Every row gives one point. To make a cloud, some directions were put in groups of two or more. Within a group, all points are equally far from the middle, so they leave a hole (a ring in 2 directions, a hollow ball in 3). The other directions are filled evenly. Then the cloud was stretched, turned, moved and blurred a little. How many holes are there, and how many directions does each take, smallest first?

Cloud:
[[-62   3 -17]
 [-14  -6   2]
 [ 13 -17  11]
 [ 49 -54 -18]
 [-14 -20   9]
 [-47 -10   3]
 [-40 -18 -50]
 [-39  47  26]
 [ 37 -36  -8]
 [ 25 -26 -65]
 [  9 -36  73]
 [ 37   4 -95]
 [ 37  41 -39]
 [ 66 -48  -4]
 [ -7 -48  17]
 [-16  20 -43]
 [ 19  27 -40]
 [-48   9 -30]
 [-20 -21  52]
 [ 88 -41 -35]
 [ 36  17  12]
 [ 23 -32 -30]]
Holes: 0

Cloud, 27 rows:
[[-26  18 -16 -23]
 [-29  -8 -23  33]
 [-30  44  41   1]
 [ -1  -4 -31 -84]
 [  5   8 -37  78]
 [-46 -47 -40 -32]
 [-25  30  -6   1]
 [ 23  -3 -26 -75]
 [-47   1 -18 -39]
 [-38   5 -25 -27]
 [ 11  36  -7  -7]
 [ 22 -74 -10   0]
 [ 52  44  39  37]
 [ 55  26 -33 -17]
 [ 83  17  -4  11]
 [ 13  -2   6 -68]
 [  4   7  25 -55]
 [ -7   1 -49 -66]
 [-48 -34 -38 -30]
 [ 85  21 -23   2]
 [ 88  14 -34 -11]
 [  0  21  71 -17]
 [ 58  43  18  28]
 [ 65  23  31  26]
 [ 26 -93 -18 -39]
 [ 22 -62  39 -10]
 [ 14 -44 -18  51]]
Holes: 1 (2)

Cloud (49 x 6):
[[-19  -1  21 -56 -39  -2]
 [ 18  28 -45  -9  66 -23]
 [ -9 -31   1 -61 -43  13]
 [ -6  15  14  14  70  26]
 [ 18  60  41  11  69 -25]
 [ 95  32  -5   1  12 -13]
 [ 33 -17  48  26 -27 -27]
 [ 17 -19 -30 -51  32 -36]
 [ 15 -53 -34 -19 -37   4]
 [  4   8 -38 -40 -28  33]
 [-67  35   4 -43   4  -5]
 [ -7 -24  34  47  61   3]
 [  6  14  33  29  62  27]
 [-56  40 -25 -34  41  21]
 [ 11 -67 -32  22  32  22]
 [-28  52  46 -25 -15  48]
 [ 26 -26 -41 -22 -33 -11]
 [ 80 -53   9  22  34  -2]
 [  4 -60 -32 -22  18  21]
 [  7  37  64   6  27  24]
 [ 16  73  20  -6   8  41]
 [-16  -4  28  36 -30  24]
 [ 58  -7   9  17  40  39]
 [-68   3   8 -15 -12  28]
 [ 36 -27   8   2 -38  79]
 [ 36  78 -28  22  -2 -35]
 [ 37 -23  -3  76  64 -14]
 [-19 -34  20  11  47 -45]
 [-40  24  -9 -15  26 -62]
 [  2  18  -8  48 -20 -15]
 [ 20  67  18   1   7  35]
 [-10  13 -50 -62   9  16]
 [ -9 -10 -15 -74 -27  -2]
 [ 51 -74 -22  20  38 -23]
 [ 62 -43  19  -9  34  22]
 [  1 -30 -55  21  -2  -2]
 [ 34  22  15  23  57  30]
 [ 30 -46 -21 -23  37 -26]
 [ 38  -9 -64 -14  -5 -65]
 [-46  33 -22  -2  22 -29]
 [-10  55 -50  12  11 -47]
 [ 15   8  41 -32 -34  -5]
 [ 43 -27  -4  58  58   8]
 [ 80  62 -13  18  15 -14]
 [ 32   0  11 -42  57 -52]
 [ 29   4  33 -82  43  50]
 [ -6  33  39   4  73 -11]
 [-75   3   8 -28  19  13]
 [ 52   8   6 -41 -35  -3]]
Holes: 2 (2, 2)
